Every row gives one point. Each table stands for the endless flat space through its points: a line for two points, a plane for three, and so on. The two share one point or none. Which?
In the rows, 128 means zero.

First, 2 rows:
[[108 111 118 132]
 [112 111 124 144]]
Second:
[[112 122 123 125]
 [108  94 115 113]]
They share: no point

First (3 x 6):
[[162 121 153 111 145 117]
 [138 105 161 119 141  89]
 [150 113 149 109 139 105]]
Second, 2 rows:
[[170 126 140 115 130 104]
 [146 110 148  91 154 116]]
They share: no point

First:
[[102 139 135 136 119 117 130 155]
 [108 142 143 133 116 129 108 163]
 [ 99 133 126 138 125 113 136 153]
 [111 152 148 139 114 109 142 161]]
Second, 3 rows:
[[120 129 172 137 116 131 114 145]
 [136 109 185 128 130 139 107 133]
 [100 159 147 102  86 121 129 155]]
They share: no point

First (2 x 9):
[[136 133 111 164 153 127 118 146 120]
 [151 163 116 149 138 127  83 136 150]]
Second, 3 rows:
[[143 143 102 139 138 155  87 141 126]
 [139 145 108 143 136 141  93 137 126]
 [143 141 114 163 148 123 105 137 130]]
They share: no point

First, 2 rows:
[[156 119 124 131 131 137 125 161 145 121 126]
 [152 107 122 131 119 143 127 147 141 109 132]]
Second, 4 rows:
[[188  84 124 149 108 151 161 131 117 128 117]
 [148  96 123 125 132 137 130 154 136 112 119]
 [178 100 124 148 107 146 147 147 126 131 121]
 [151 103 145 125 149 173 154 141 141  87 152]]
They share: no point

First:
[[125 116 127 141 168 124 123 126  87 114 126 115]
 [ 95 126 162 101 133  99 138 101 107 149 136 150]]
Second (2 x 12):
[[107 110 148 115 147 101 124 115 107 149 122 136]
 [107 134 148 119 147 117 140 107  91 121 142 136]]
They share: [107 122 148 117 147 109 132 111  99 135 132 136]

First (4 x 14):
[[162 101 158 128  99 151 119 143 138 112 162 110 112 127]
 [146 121 122 105 103 161  87 159 129 156 144 136 111  90]
 [136 123 118  86  87 164  82 138 139 159 120 125 103  59]
 [128 101 122  88 105 160  90 142 131 157 140 121  85  83]]
Second:
[[151  92 136 104 104 157 102 146 131 138 160 113  98 103]
 [161  76 128  90 100 161  96 144 129 144 168 103  96  87]]
They share: [146 100 140 111 106 155 105 147 132 135 156 118  99 111]

First:
[[159 146 107 151  92 158 131  89 103 128 133 115 120 143 117 158 114 178]
 [143 137 117 130  83 166 109 110 125 130 197  96 166 148 170 167 129 124]
 [134 140 118 117  90 161 108 108 124 132 193  98 171 148 171 155 123 124]
 [138 143 124 122  91 157 114 115 137 135 197  95 175 140 173 161 129 124]]
Second, 4 rows:
[[144 151 120 130  89 152 124  71 123 128 180 106 163 141 156 129 112 152]
 [126 160 126 145 110 113  94 116  99 125 147 106 139 153 162 132  82 146]
 [132 148 112 110 113 142 117 121 108 127 137 123 144 150 139 143 110 150]
 [147 148 122 120  93 172 147  86 148 157 172  88 164 115 134 163 135 165]]
They share: [138 150 118 121 102 149 124 100 121 135 157 108 153 139 144 144 114 154]

First:
[[151 121 128 104  98 114 115  98 108 147 139 119 148 114 104 134 157 147]
 [132 125 114  98 112  95 113 107 117 166 156 120 162  87  90 128 156 124]
 [128 107 142 106 111 103  99  97 120 145 137 116 145 107 117 133 173 122]
 [156 133 123  96 128 121 126 100 141 149 139 171 127 110  93 143 127 148]
 [162 104 172 108 132 137 107  87 140 110 107 156  99 149 144 144 155 151]]
Second, 4 rows:
[[139 125 138 106  94  96 121  88 125 128 134 118 116 101 117 148 165 145]
 [137 115 158 120 134 106 109 108 143 134 114 138 118 125 141 140 175 147]
 [127 121 163 131 122  94 114 106 151 126 104 135 101 122 151 153 187 158]
 [149 104 161  89 129 136  87 113 104 167 147 126 142 112 107 121 140 119]]
They share: [148 114 143 102 126 113 110 100 126 139 134 131 134 116 119 131 158 135]

First:
[[146 130 152 144 164 123 168  90 143 130  91  92 119 126 146 136 114 142
  125 115]
 [122 109 133 114 149  97 124 120 158 194 138 124 153 127 141  95 100 144
  119  89]
 [100  84 164 124 165 123 132 115 162 184 142 144 153 134 162  94 100 100
   87 130]
 [136 138 128 139 136 105 152 115 148 141 116  93 119 142 157 135 123 140
  122 104]
 [144 122 114 114 137  99 148 115 156 166 128  94 137 140 146 114 118 152
  125  82]]
Second, 5 rows:
[[107 120 175 168 159  94 172 117 152 167 124 116 147 154 160  93 132 133
  140 129]
 [148 118 160 152 166 155 154 103 114 114 100 132 115  89 166 127  82  94
  110  74]
 [102 150 190 178 114  99 132 117 202 132  74 146  97 149 140 113 102 138
  130 124]
 [124 136 160 151 138 126 131 109 156 121  86 133 103 114 152 136  92 120
  110 104]
 [119 148 155 154 132 102 124 116 168 152 105 118 110 138 143 131 102 142
  120 119]]
They share: [121 132 150 147 150 109 140 113 146 151 114 113 125 130 154 128 110 132
 118 117]

First, 5 rows:
[[150 118 158 108 143  96 143 150 131 141 102 123 110 121 158 131  82 134
  114 130 138 166 122 129]
 [151 104 146 126 181 131 153 141 166 135 135 127 122 109 150 157 107 119
  161  85 100 115 121  92]
 [131 116 194 134 153  91 155 139 172 157 115 101  88 145 146 129 111 163
  135 115 134 133 147  92]
 [175 148 173 136 111  97 148 166 140 151 116 110  94  99 160 112 106 125
   85 123 164 148 143 119]
 [147  99 151  97 152 106 146 145 130 129 103 134 129 123 163 140  72 128
  126 127 130 168 103 132]]
Second:
[[154 123  93  88 164  97 200 113 143 147 113  95  67  92 137 165  91 161
   89  39  79 130 151  86]
 [148 108 146 100 158  69 150 116 183 138 104 138 100 121 126 176 129 156
  135  85 130 174 133 120]
 [149 125 147 124 141 119 157 154 133 163 120 111  87 115 153 139  92 123
  113 104 103 129 135  99]
 [149 111 132 103 146  97 172 128 152 146 122 117  73 104 149 159 105 151
  101  71  94 142 143  98]
 [148 118 160 112 162  69 130 126 187 148  90 144 126 139 112 174 133 138
  163 113 156 182 121 132]]
They share: [149 125 155 121 158 102 143 148 145 148 113 117 100 117 149 138  98 134
 129 114 123 145 136 112]

First, 6 rows:
[[136 150 128 193 145  84 102 125 113 149  82 140 130 160 132 130 156 175
   91  74 193 162 115 115]
 [163 157 165 159 105 107 170 149 106 181 131 165 128 165 128 147 116 162
  130 139 135 113 106  81]
 [169 166 172 148 149 111 157 114  94 139 143 151 112 116 104 138 132 158
  133 163 119 152 107 136]
 [112 154 152 117 135  74 142  73 105  85 148 132 104 148 140 198 122 123
   89 166 175 176 101 145]
 [133 132 122 158 114 106 127 136 122 145 112 145 137 158 148 156 117 154
  102 123 170 161 124 113]
 [157 169 174 158 133  82 151 112 102 147 130 159 110 154 114 143 141 170
  112 128 151 133  93 108]]
Second, 6 rows:
[[167 123 143 172 115  94 136 114  98 151 140 149 119 149 131 171  99 137
  107 142 170 147 107 149]
 [150 121 138 170 125  91 147 129  84 143 128 148 110 152 133 179 105 148
  109 129 159 161 116 138]
 [138 158 158 165 136 117 150 149  89 166 124 132 102 155 134 175 111 177
  114 144 148 163 132 118]
 [154 136 149 163 120  96 144 123  95 148 131 149 117 156 128 166 114 149
  111 144 155 150 113 136]
 [138 171 158 146 128 114 144 140 114 155 133 133 108 145 145 148 118 173
  119 145 139 153 126 100]
 [129 159 147 130 104  75 158 127 104 133 138 158 120 161 134 135 143 163
  123 139 127 128 118  95]]
They share: no point

First:
[[ 89  88 104 142 161 158  89 105 145 145 113 126 153 109 122 104 152 115
  115 124 132 143 149 158]
 [112 116 100 166 153 161 124 115 175 165  86 136 192 129 110 121 136 116
  140 158 122 141 163 147]
 [104  94 103 157 160 161  87 108 130 141 122 106 139  98 126 110 140 129
  103 119 134 154 143 146]
 [112 134  97 171 150 145 133 114 180 173  98 146 185 136 122 144 120 123
  129 153 138 144 175 156]]
Second (5 x 24):
[[ 91 110 101 129 155 157 111 120 136 169 110 119 160 111 141 128 129 111
  111 127 152 128 162 136]
 [112  92 116 141 150 118 111 132 155 149  98 102 145 108 152 106 108 134
  117 129 135 126 137 167]
 [ 92 101 133 186 171 147  98 118 168 165 120 123 148  92 115 131 107 136
   87 146 169 144 161 176]
 [104  99 106 140 149 128 103 125 156 155 108 118 152 115 144 104 120 128
  115 134 136 136 143 163]
 [ 99 110  89 108 148 156 121 120 121 161 100 109 160 118 155 128 137 105
  126 112 137 120 158 122]]
They share: [100 107 101 156 157 151 102 108 150 153 116 127 154 114 127 123 135 124
 111 128 139 148 157 156]

First:
[[134 138 104 134 109 126  77 144 127 118 145 115 140 133 159 139 111 143
  111  98 138 143  88 116]
 [131 137 104 131 127 133  87 135 115 125 157 125 128 142 141 125 119 157
  127  85 144 128 105 111]
 [112 158  74 112 116 107  74 117  96 139 154 125 105 148 150 116 140 155
  120  76 131 129  92 134]
 [134 132 110 134 150 147 100 125 106 131 176 141 119 148 116 106 122 175
  146  66 153 107 130 100]]
Second (5 x 24):
[[102 102 131 104 111 124 110 146 142  94 164 100 128 158 109 132 125 146
  135 114 130 120  83  89]
 [ 82 138 110  82 112 119  93 154 115  91 173  78 122 140 151 135 119 143
  130  96 177 151 111 124]
 [176 137  98 185 140 174  75 139 112 145  89 125 136 158 163 196 120 157
  122 128 155 145  88  98]
 [ 97 112 107 100 112 108  86 140 129  84 167 104 138 130 134 150 147 120
  108 124 149 129  85 101]
 [ 92 115 134  81 138 111 122 175 118  97 183 101 143 150 133  99 124 149
  148 102 143 136 112 106]]
They share: [127 127 116 127 133 141  98 155 117 117 140 107 135 154 146 147 120 153
 135 112 152 141 100 104]

First:
[[142 134 115 118 144 166 124  86 164 160 130 126 130 125 133 145 113 118
  118 164 118 116 116  94]
 [121 158  97 100  99 151 118 113 146 160 121 141  85 122 133 112  86 106
  100 146 121 137  89 115]
 [147 128 119 118 143 173 114  81 172 172 135 123 131 132 131 142 114 122
  126 160 129 115 123  95]
 [125 164 103 107  92 145 116 113 143 166 119 147  88 120 129 111  89 108
  101 147 120 142  88 108]]
Second, 5 rows:
[[105 170 145 117 143 157 123  43 170 176 146 121 117  89  99 106  75 139
   85 136 129 117  91  78]
 [146 142 106  83 129 115 140 128 140 151 138 132  93 106 162 120  90 103
  107 164 103 143 129 117]
 [137 147  51 108 114 157 133 160 122 146  69 166  91 181 162 155  89  86
   90 192 130 118 112 139]
 [131 148  79 107 117 157 137 131 134 154  96 153  93 151 147 144  93  97
   95 176 127 119 105 126]
 [133 131 118 106 101 170 144  97 155 154 147 129  96  99 129 140 135 102
  132 147 104 128  81 108]]
They share: [129 149 104 109 122 155 126 102 151 154 123 135 107 120 134 130  99 110
 105 157 114 127  99 104]

First:
[[111 133 122 118 101 154 119 100 131 118 138 115 113 123 120 145 118 148
  160 111 159 121 137 142]
 [103 137 134 130 129 154 103 108 107 138 106 103 129  99 140 137 118 120
  140 139 155 109 165 154]]
Second, 5 rows:
[[112 127 133 112 111 132 148 106 115 159 116  89 134 130 140 125 119 155
  161 134 150 128 148 147]
 [111 153 144 112 130 178 125 135  99 118 152 107 120 111 134 145  85 123
  181 111 126 102 152 118]
 [ 95 157 148 123 127 181  94 124 107 108 137 116 105  75 145 144 110 111
  163 130 172 116 167 155]
 [133 118 134 136  99 144 149  87  97 139 121  95 124 136 154 116 119 147
  164 150 134 114 153 145]
 [134 114 127 152  93 150 126  71 101 122 115 107 115 127 152 120 130 138
  149 155 145 109 156 156]]
They share: [107 135 128 124 115 154 111 104 119 128 122 109 121 111 130 141 118 134
 150 125 157 115 151 148]

First, 6 rows:
[[128 107 150 108 118 145  63 134 118 118 141 148 109  94 148 131 105 106
  171 143 103 113 150 103]
 [124 110 158 115 131 144  68 128 106 112 142 159 118 107 173 135 111 100
  168 126  99  97 157 114]
 [127 106 155  99 100 153  66 120 115 122 122 141  93  92 123 114 110 116
  176 161 112 129 151  92]
 [114 104 168 107 125 158 110 102  80 120 102 155  94 139 153 101 131 116
  160 128 107  93 163 104]
 [119 100 123 113 148 152 144 135 102 137 117 123 102 137 130 115 124 119
  128 116 100  79 124  99]
 [109  68 149  89 106 148 116 165  94 131 119 159  66 145 112  91 102 133
  180 156  94 123 174  73]]
Second, 2 rows:
[[144 100 127  94 114 156 124 102 102 122 116 130 108 115 123 144 136 122
  161 133 125  86 117 109]
 [130 108 135 106 124 154 108 114 106 124 120 130 108 111 131 130 126 116
  153 133 113  96 127 105]]
They share: [123 112 139 112 129 153 100 120 108 125 122 130 108 109 135 123 121 113
 149 133 107 101 132 103]

First (4 x 24):
[[144 160 139 158 149 110 141 139  57 143 106 134 124 130 110 108  82 172
  164 133 108 135 116 113]
 [174 148 169 131 143 101 144 136  99 122 154 110 115 112 152 150 112 193
  134 157  99 105 107 119]
 [158 128 153 119 136 125 125 143 106 126 114 124 103 127 135 130 117 162
  138 125 105 136 119 126]
 [160  92 147 110 116 130 120 148 134 127 110 112  76 119 147 136 149 163
  132 125 114 132 132 134]]
Second:
[[196  89 158 116 145 149 152 133  74 104  98 100 112 142 134 105  97 136
  140  79 100 156 104 124]
 [203  82 167 110 135 139 146 145  76 114 116 104 117 130 116 119 107 140
  143  70  85 140 121 134]
 [179 108 167 110 129 123 126 153  92 132 126 124 117 120 108 135 119 154
  145  92  85 128 135 138]
 [190  95 151 120 149 152 153 131  75 100  92 100 108 147 140 100  91 135
  138  86 104 161  97 119]]
They share: [154 134 151 120 140 128 123 143  99 127 107 130 108 132 128 124 109 156
 141 119 104 143 118 125]

First:
[[146 107 124 150 139 110 128 135  94 107 153 114 110 118 120  89 125 123
  111 125 122  91 140 115]
 [150 109 145 128 143 146 121 148  88  84 168 112 109 137 120  99 126 121
  100  90 129  91 146 134]
 [146 101 131 147 135 117 121 141  89 102 159 113 104 121 121  86 129 117
  106 119 118  87 142 121]
 [143 103 127 159 141  98 147 134  96 103 148 108 122 125 120  84 128 122
  133 135 128  86 148 127]]
Second:
[[142 135 119 158 131 133 123 124 104  90 169 124 118 114 116 124 118 152
  136  97 153 107 168 122]
 [148 109 119 106 157  91 141 148  88 134 111 102 114 108 126  74 122 120
  108 123 121  95 110 112]
 [130 139 125 142 127 127 117 124 100 104 159 114 120 102 114 110 116 162
  150  87 163 107 158 130]]
They share: no point

First:
[[116 163  80  63 137 128 164 105 136 162  86 109 173 124 143 154  80 132
  112  90 101 146 178 149]
 [105 142  99 105 143 147 171 157 182 157 136 117 150 109 143 190  84 101
   91  87 130 171 166 180]
 [153 155 101 110  88 113 127  73 121 136  99 119 137 144 131 126 109 142
  152 115 133  99 153  99]
 [135 132 116 163  92 141 132 128 173 119 160 125 109 129 132 157 125 110
  125 109 175 125 144 121]
 [143 134 119 135 103 129 139 127 162 145 138 129 124 121 137 168  96 115
  131 113 144 129 140 146]]
Second:
[[143 123  96 113 104 137 152 109 150 132 117 118 126 110 143 148  89 119
  122 102 139 124 147 127]
 [123 152  79 120 116 129 121 110 167 124 145 143 138 125 133 147 112 150
  122 115 161 144 172 129]
 [128 156  99 134 122 131 113 112 174 126 138 121 144 137 131 154 122 140
  131 123 142 148 150 124]]
They share: no point

First (4 x 24):
[[ 90 113 158 104 123 120 132 130 167 119  93 191 134 100 124 111 130  94
   73  98 146 151 123 115]
 [131 142 115 129 166 136 133  87 151  92  72 140 165 144 130 136 100 123
  120  75 111 127 144 119]
 [138 138 117 136 178 133 140  84 136  91  83 127 170 141 124 142  90 134
  129  85 106 120 138 114]
 [121  94 162 137 175 111 163 114  99 109 144 131 152  90  93 140  85 145
  115 144 121 121  92  92]]
Second (3 x 24):
[[121  95 158 135 141 129 138 110 124 111  98 169 136 102 127 158 104 147
  122 122 138 129 149 111]
 [101 121 130 143 165 115 153  87 144  94  84 170 119 123 122 147  90 145
  128 122 119 146 117 118]
 [129  93 162 127 137 135 133 119 120 114 108 158 151  99 122 151 110 137
  112 114 139 122 149 106]]
They share: [117 117 138 127 157 127 143 105 136 100 104 148 149 117 112 133 102 125
 108 106 121 132 117 108]

First, 4 rows:
[[ 89 129 167 145 122 115 155 116 172 108  92 111 112 148 154 151 130 116
  115 151 113  90 120  93]
 [ 95 146 138 146 107 112 116  78 156 107 108 119 139 151 135 147 144 159
   93 120  93 106  99 108]
 [142 167 167 142 120 111 149 130 152 145 129 131  98 138 151 143 156 117
  111 143 112 129  95 115]
 [111 166 126 132  99 106  98  76 142 121 122 125 147 155 135 137 152 173
   85 100  85 130  89 114]]
Second:
[[114 180 134 181 115  88 121  74 156 114 128 146 126 177 181 132 159 130
  101 126  92  72  97 112]
 [ 84 122 170 121 128 123 112 115 129 108 135  90 155 164 144 143 139  91
   89 140 109 124 120 103]
 [108 162 143 127 119 106 140  81 174 126 144  85 131 181 119 144 121 154
   71 160 121 138 110 124]
 [114 159 140 154 126 106 132  73 168 129 142 126 139 185 165 135 167 106
  122 134  99  72 108  76]
 [104 142 153 147 127 114 120  93 148 121 133 127 146 171 172 136 171  85
  127 124  95  74 112  71]
 [134 139 141 144 135 109 194  93 167 175 139 121 113 206 146 126 143 153
  126 160  89 124  72  89]]
They share: [112 155 151 134 112 109 131 108 154 125 113 121 122 150 149 141 144 137
 103 127 102 119 103 105]

First (5 x 24):
[[164 147 169 109 123 142 144 128 111 134 108 105 140 132 135 159 115 136
  145  93 169 153 142 154]
 [155  94 152 134 132 118 119 108  97  80 109  90 184 123 175 166 127 126
  153  82 109 125 160 155]
 [179 149 149 139 165 104 120 143 127 124 118  83 127  96 159 122 110 131
  155 112 133 124 132 130]
 [163 172 169 130 127 124 145 132 134 141 142 105 109 117 134 159 107 108
  132 105 181 147 130 145]
 [142 154 161 100 134 160 135 140 110 132  99 119 135 111 126 148  92 147
  150 115 149 125 138 163]]
Second, 3 rows:
[[158 131 174  97 124 146 107 157 103 139 108 127 150 123 133 147 107 122
  131 107 149 141 155 166]
 [154 141 146 113 140 150 128 146  98 115 105 114 135 104 128 146 115 126
  166 108 137 137 148 164]
 [149 150 139 126 153 141 142 127 111 106 103  96 132  96 141 143 104 145
  173 111 129 118 134 151]]
They share: [152 143 156 115 142 140 128 136 112 121 105 106 141 108 142 144 101 140
 152 110 137 123 140 154]

First:
[[145 129 107 167 136 113 142 120 135 139 104 127 162 108 157 134 109 144
  143 118 154 153 140 119]
 [148 138 111 184 144 122 148 114 126 149  91 138 180  94 166 133 119 150
  133 105 151 145 146 109]
 [126 122 125 176 147 106 134 128 137 149 113 119 173 120 145 117 124 156
  143 117 163 172 157 134]]
Second (7 x 24):
[[143  92  89 103 141 125 147 145 157 138 125 131 127 115 210 141  95 152
  194 140 151 197 150 115]
 [152 113 111 116 131 122 127 152 149 128 109 123 124 100 183 172 126 114
  182 106 132 181 127 112]
 [157  94  88 191 156  69 141 119 138 188  82 120 155 107 119 125 107 110
  105 133 169 131 127 154]
 [158 147 113 166 104 118 105 143 151 112  91 117 153 103 133 171 121  92
  133  76 134 148 135  90]
 [139 154  96 183 106 105 149 103 136 113 123 116 178 118 147 124  74 147
  127 123 154 134 157 110]
 [153  89 116 117 154  98 185 121 116 152 136 128 135 108 193 155 118 154
  187 149 136 171 109 152]
 [144 151 148 126 117 111 161 115 114 117 131 113 148 115 153 145 129 130
  178 116 108 164 123 133]]
They share: no point
